Each point is reached from the start by the listed moves, each made 0, 1 or 2 times, or once backwards (-1), plus a little noise. Is the number of moves made odd or even? Then give how often each move was made.

Moves:
(1): [ 23  -1  -9 -24   0]
(2): [  6  28  -2   2 -11]
Start: [ 14 -12  -1   0  18]
Points:
[ 48  43 -14 -20  -3] -> odd (1, 2)
[ 43  15 -12 -22   7] -> even (1, 1)
[ 60 -14 -19 -48  18] -> even (2, 0)

Moves:
(1): [ 28  -5   3  -2   1  -1   4  -7  -7 -10   7]
(2): [ 2 28 -1  5  2 -4  8  2  6  4  7]
(3): [-5  5 18 -6  0  0 -5 -3 -2  0  0]
(4): [-2  0  9 21 -2  8  4 -9 -5  0  8]
(5): [-5 -3  1 -3 16 -5  0  0  0 -1  4]
(6): [ 1 -1  2 -4  3 17  4  6 -1  6 -6]
(7): [-3 -7 -1 -1  5 -7 15 -4 -8 11 -2]
(8): [ 2  2 11  2  2 -1  4 19 -5 -5  2]
(9): [ 0 -3  5  7  1 -5 -2  0 17 -4 -8]
Start: [ -1  -1   8 -14  19  11   3   3  -7  -5  -1]
Points:
[ 42 -59  -5 -40  42 -37  18 -35 -15 -13  -3] -> even (2, -1, 0, -1, 1, -1, 2, -1, 1)
[ 41 -10  38  -3  48  14 -10 -35   5 -38  21] -> odd (2, 0, 1, 1, 2, 0, -1, -1, 1)
[-24  44  -5  18  37 -25  14  12  52   0   0] -> even (-1, 2, -1, 0, 1, -1, 0, 0, 2)
[ 13  60 -20  14  -5  30  12 -14  -2   4  24] -> even (0, 2, -1, 1, -1, 0, -1, -1, -1)
[-58 -10  32 -24  56 -32  11 -29   3  22 -10] -> even (-1, 0, 2, 0, 2, -1, 2, -1, 1)
